Each row is a point. The points of each table are mixes of a few directions, plus a little noise. Count the directions of each table, and those that both share. Where both have some left over, give the other angles between the two spaces (their principal angles), to ten degrees, smallest first.
In the rows, 128 means zero.

First (6 x 3):
[[ 88 125 114]
 [115 135 146]
 [124 122 108]
 [ 82 128 121]
 [130 129 131]
 [228 130 148]]
Second, 5 rows:
[[132 127 124]
 [143 123 114]
 [181 110  78]
 [ 74 147 179]
 [110 134 145]]
Directions: first 2, second 1, shared 1

First:
[[ 70 107 149 112 167 185 150 110]
 [146 144 132 130 121 127 131 125]
 [179 140 102 147  85  60 100 154]
 [ 69  95 126 116 155 150 131 124]
 [158 144 126 134 112 113 125 130]
 [108 138 161 112 161 193 161 100]
 [165 131 102 144  94  68 103 151]]
Second, 9 rows:
[[ 86 137 191 121 138 139 169 118]
 [171 164 154 136  90  69 148 136]
 [138 122 109 158 108 104  72 152]
 [ 94 140 189 123 128 119 169 123]
 [162 123  83 137 117 116  92 138]
 [141 113  77 127 150 178  94 120]
 [120 117 109 130 155 189 102 118]
 [ 75 118 174 115 131 103 171 130]
 [164 117  66 104 137 133 135 117]]
Directions: first 2, second 4, shared 2

First (9 x 12):
[[113 130 110 140 159 102  88  88 164 107 140 139]
 [124 165 161 181 119  87  89 108  59 142 134 155]
 [142 140  92 115 123 143 144 115 140  78 106  91]
 [155 126 177 165 136 106 120 160  75 159 123 144]
 [117 141 152 138 104 125 127 134  88 157 136 144]
 [113 122 138 120 118 133 131 134 128 154 141 143]
 [134  82 134 134 194 104  99 133 193 137 144 148]
 [143 134  78 102 124 155 154 114 157  66 102  81]
 [111 111 112  57  76 198 200 165 146 151 127 106]]
Second (10 x 12):
[[136 120 146 127 119 136 144 154 112 148 125 130]
 [121 106 158 103 103 155 161 173 117 184 139 143]
 [132 130 128 134 131 126 126 126 124 123 124 127]
 [129 155  86 153 158  97  85  65 152  59 119 113]
 [ 89 150  62 126 152 105  77  39 196  64 143 124]
 [149 151 108 161 154  99  98  94 123  71 109 111]
 [147  99 191 113  95 162 185 217  77 210 126 142]
 [102 124 111 110 125 135 123 111 158 132 144 135]
 [132 126 134 128 126 130 132 135 121 132 127 128]
 [141 118 156 127 116 138 151 166 101 155 123 132]]
Directions: first 4, second 2, shared 2

First:
[[114 140 149 125 109 103 133 111 114  96 164 127  97 141 128 142 155 105
  141 156]
 [112 141 151 124 107  99 134 108 112  92 169 127  92 142 128 144 158 103
  143 159]
 [115 139 147 125 111 103 134 112 115  97 162 126  98 141 128 141 152 107
  140 154]
 [136 122 117 130 138 142 126 138 136 146 108 130 146 120 128 120 113 140
  120 113]
 [159 102  85 134 168 182 116 164 158 196  52 132 194 101 128  99  72 175
  100  70]
 [119 135 141 126 117 113 132 117 120 108 150 127 109 135 128 136 144 116
  135 145]
 [166  96  74 135 178 197 113 174 165 213  33 133 210  93 128  91  58 187
   94  55]
 [131 124 122 129 133 136 126 132 133 136 118 129 136 124 129 124 123 134
  124 120]
 [133 124 121 129 136 137 126 134 133 139 116 129 139 124 128 124 119 136
  123 118]
 [117 137 145 126 113 106 132 115 117 101 157 126 104 138 128 139 149 110
  139 150]
 [107 144 158 123 102  91 136 102 108  83 178 125  84 146 128 147 166  96
  147 167]]
Second (10 x 20):
[[126  98 113 116 159 139 108 151 131 164  64 152 164 122 120 126  67 145
  114  73]
 [128 114 121 123 144 134 117 142 129 144  97 139 145 125 127 126  99 138
  122 101]
 [128 136 132 133 120 125 135 121 128 117 146 122 117 129 130 129 145 124
  131 141]
 [129 132 131 129 124 125 130 125 128 123 136 126 125 128 131 129 137 126
  130 133]
 [127 110 119 122 146 134 115 140 128 147  92 141 148 125 124 127  95 137
  122  98]
 [130 155 142 139  99 118 147 107 126  95 186 107  96 132 133 128 184 112
  142 176]
 [132 182 158 150  70 108 168  82 125  59 249  83  61 140 142 129 240  95
  154 229]
 [128 131 129 129 127 127 128 128 128 127 130 128 128 128 128 128 129 127
  128 128]
 [128 129 128 129 127 129 129 126 127 126 134 126 124 129 129 128 133 127
  129 132]
 [125  91 109 113 167 143 101 158 129 172  48 158 173 120 122 127  52 151
  113  63]]
Directions: first 1, second 1, shared 0; angles 30
